Rows are points. The window is the flat piece filled in between its corners: a triangle in 3 columns, a solid with four corners in 4, and so on. A path goes straight from each point to the next, and from the last back to the first. List the points from which the path goes on through the window.

Window (3 x 3)
[[  3.7 -21.9   4.6]
 [-12.8   7.5  17.6]
 [  6.9  -4.3 -20.5]]
Path:
(1): [-11.8   4.1   2.8]
(2): [ 7.4  0.1 17.7]
(3): [ 8.1 12.3 -0.9]
(4): [-21.1   4.9  14.5]
(5): [-11.8  -9.5  -2.1]
(6): [ 28.1  -5.0 -13.6]
(7): [ 20.9  12.4 -20.7]
(8): [ -5.6 -17.8 -16.2]
(9): [ -3.0 -18.0   0.0]
(10): [ 21.6 -23.7  17.6]
(11): [16.6 -9.0 -8.4]
(12): [ -0.1  -1.9 -21.6]
(13): [ -5.4 -29.7 -21.3]
(14): [11.2 15.9 -4.6]
(15): [ 6.2 -1.7 -1.9]
(16): [ -5.0 -10.2 -15.9]
Through the window after points: 1, 5, 7, 9, 11, 13, 15

Window (3 x 3)
[[  0.8   2.8  17.9]
 [ 31.0   3.4 -16.5]
 [ -7.1   1.6   7.6]]
Path:
(1): [ 8.4 -7.1  6.4]
(2): [ 21.2  17.1 -21.9]
(3): [ 4.6 22.1 14.1]
(4): [ 2.0 -4.7 15.2]
(5): [ 18.8 -17.2   4.4]
(6): [ 8.8 19.8  7.2]
(7): [ 3.9 24.2 14.2]
(8): [  2.5 -18.7 -16.2]
(9): [-1.3 -7.2  9.2]
(10): [-5.7 10.9  4.8]
(11): [ 4.5 20.1 29.0]
(12): [ 0.5 -9.4  6.3]
Through the window after points: 1, 3, 9, 11

Window (4 x 4)
[[  8.6   6.3 -10.1  -5.8]
 [  6.0  11.2   1.6   6.8]
 [  4.4  -1.1  -5.7  14.2]
 [-37.3   3.1  12.6   1.1]]
Path:
(1): [24.0 -9.8  2.9  7.7]
(2): [-29.4  13.7  -3.6  17.9]
(3): [-2.8 11.8 -7.4  1.4]
(4): [-1.1  0.9  9.7 -9.0]
(5): [16.5  5.4 12.1  2.8]
(6): [  4.5  12.1 -28.1   7.3]
(7): [-33.6   5.7   6.3   3.8]
(8): [-26.4  -4.3  24.4  -5.4]
(9): [-21.9   0.9  10.8   0.4]
(10): [-28.9  13.4   4.0   7.5]
(11): [ 2.8 33.2 -2.5 17.8]
(12): [  7.0 -11.8   0.6  -8.2]
(13): [-18.6  -1.5  10.7   2.3]
(14): [-29.9   5.6   3.2  14.0]
(15): [-25.7   0.0  -7.6  17.1]
(16): [0.2 1.8 6.2 2.8]
Through the window after points: 7, 9, 11, 15

Window (4 x 4)
[[-11.9 -18.2  18.8  -4.6]
 [ -3.3  -3.8   3.4 -15.4]
 [  5.7  10.8  17.7  20.7]
 [ -7.2   9.1 -23.1  -7.6]]
Path:
(1): [  0.4  -3.6 -13.0  -4.0]
(2): [  0.6 -20.4  22.1   7.7]
(3): [-8.9 15.0  9.6  4.0]
(4): [ -7.9  23.0 -19.0 -12.8]
(5): [  4.9 -11.9   8.6   7.7]
(6): [ -3.5 -11.5   5.7  -4.2]
(7): [-16.7  -2.5  17.4 -12.8]
(8): [-12.1   8.2  27.8  -6.4]
(9): [  3.1 -15.2   1.4  21.6]
(10): [  5.6 -11.9   8.4  13.3]
(11): [ 0.9 33.5 19.6 18.0]
(12): [-6.5 27.6 14.1 14.4]
Through the window after points: 2, 6, 10, 12

Window (6 x 6)
[[-28.3 -13.0   3.5   5.3   3.0  19.2]
 [ 25.7  18.6  -9.9  -0.3  -3.4  17.2]
 [  0.3  24.0  -7.3  -0.6  17.4  -2.2]
 [  6.5  12.8   0.3  16.0   3.3   6.5]
 [-16.6  12.4   8.7  -4.2  -7.2 -25.9]
 [ -9.0 -12.3 -27.9  -8.0  16.6 -23.5]]
Path:
(1): [ 2.6 -1.9  7.5  5.4  4.7  3.0]
(2): [-21.0   0.7  -6.6   5.6   1.6  19.7]
(3): [-27.2   5.4 -14.7  -1.8 -31.1 -16.6]
(4): [  3.0   2.5 -11.3  -3.5  20.1  -9.6]
(5): [11.2  5.8 13.8  5.2 26.5 -6.3]
(6): [ -7.7  28.0 -17.9  -2.8   7.0   0.2]
(7): [  1.4   6.0 -32.9   5.0   2.9  -4.4]
(8): [ 16.4   6.6  13.2 -12.9   8.8   5.0]
Through the window after points: 1, 3, 5, 7

Window (8 x 8)
[[ 22.3 -17.7  -8.3   3.4  10.7 -23.2  -9.7  22.1]
 [ 13.0  -1.7  12.6   7.9  -1.7 -21.1  20.9   2.8]
 [ 28.5 -10.7  -8.0 -15.9 -18.8  -2.2 -10.4  -4.3]
 [  6.0 -15.8  24.0   6.0 -16.6  -4.9  -0.9 -26.0]
 [ -7.5  22.4   0.8  13.7  -3.9  -4.2   9.3   8.2]
 [ -8.8   8.8  31.0 -11.9  -5.6  -7.3  -6.3 -13.2]
 [ -4.2  -5.2 -34.4 -21.5   5.2  12.8  14.8  -6.2]
 [-21.7  15.6  15.0  -6.1 -17.5  21.1  15.7   4.0]]
Path:
(1): [-1.6  0.2  0.3  3.1 12.0  8.8  1.7 -1.8]
(2): [ 8.8 10.8 19.3 30.5 16.0 12.3  6.8 -0.8]
(3): [ -4.7   5.8 -15.8 -18.1 -22.3 -24.7   1.8  11.6]
(4): [ -9.3 -16.4 -14.0  -6.5  -8.8 -21.7  10.9   7.8]
(5): [14.2 22.2 16.5 -2.2  6.1  9.1  1.5 -0.6]
(6): [ 5.9  9.7 17.3 -3.6 -6.0  2.1 -1.2 -1.9]
(7): [-17.7  -3.2  12.8   1.5 -19.8 -13.0   8.7   5.6]
(8): [ -4.9  -3.6  -2.6  -4.7 -21.9 -14.2   5.4  11.0]
(9): [  0.1   0.8   9.8 -13.8   1.6   8.5   3.8 -10.8]
(10): [ 16.1   8.1   4.1 -12.3  22.8   4.4  21.0  11.9]
(11): [ -5.2 -13.8 -18.8  -3.7 -17.6  -7.5   0.6 -10.1]
(12): [ -9.4   8.0   2.8 -22.8 -54.4  -2.8  10.7 -10.1]
Through the window after points: 2, 10

Window (8 x 8)
[[-10.8  -2.4  -9.2  -7.9   9.0   0.5   0.8  16.4]
 [-14.4  15.4   9.5   1.2  11.0  11.3   4.6 -13.5]
 [ 22.4  -3.6  22.3  10.7 -15.5  21.6 -32.5 -11.9]
 [ -8.3 -15.4  18.8  -6.6  14.7   3.6 -19.2 -20.2]
 [  0.9  10.7 -14.9 -19.9 -27.3 -11.8  25.6  13.2]
 [ -3.7  11.2  19.8   8.5 -38.5   6.5 -12.5  -4.5]
 [-10.0  -8.8  11.2   5.4   0.7  16.4   6.2  -7.4]
 [ -2.6 -14.5 -10.1   6.8  -1.9 -19.3 -10.2 -19.6]]
Path:
(1): [ -7.3  -4.6   3.0  23.9   1.6 -26.7  -0.3  -9.2]
(2): [ -9.5  -5.2  -8.9 -17.7  -3.0   4.5   1.9  -5.2]
(3): [ -2.7  17.0  -9.4   2.7 -11.6  33.9 -32.6  -4.3]
(4): [  0.7 -16.7  22.9   2.9 -14.9 -28.0  13.9  -3.9]
(5): [ 6.4  5.8 18.5  5.1 -0.2 -1.5 -2.8 -9.7]
(6): [-27.1  -4.1 -12.2   0.6 -15.5   8.0  -6.0 -11.9]
(7): [-13.6   4.4  -5.8 -13.1  -6.7   3.8 -18.7 -10.1]
(8): [  8.6 -13.3  38.0  30.5   1.7  13.1   4.5  -4.0]
(9): [-6.0 11.0 15.7  4.8  3.9  4.9  2.3 -6.4]
(10): [-14.1   7.4  -6.3  -7.9   2.5  13.4   0.8 -13.4]
(11): [-21.5  -4.1  10.9   2.1  -5.3  19.7 -30.1 -28.1]
(12): [ 14.5 -11.2  12.1   2.9  17.6  -6.5  11.1  13.6]
(13): [ 1.7  5.0 27.8 -0.4  5.7 -4.2 -7.7 -6.2]
(14): [  1.4   2.2   0.4   3.1 -19.1  27.2  -8.4  -4.8]
(15): [ -7.6   4.6   3.5   2.3  -9.1  32.3 -23.8 -19.9]
(16): [ -1.0  -3.2  18.8   4.8  -7.1 -10.2   7.6  -6.5]
Through the window after points: 3, 5, 9
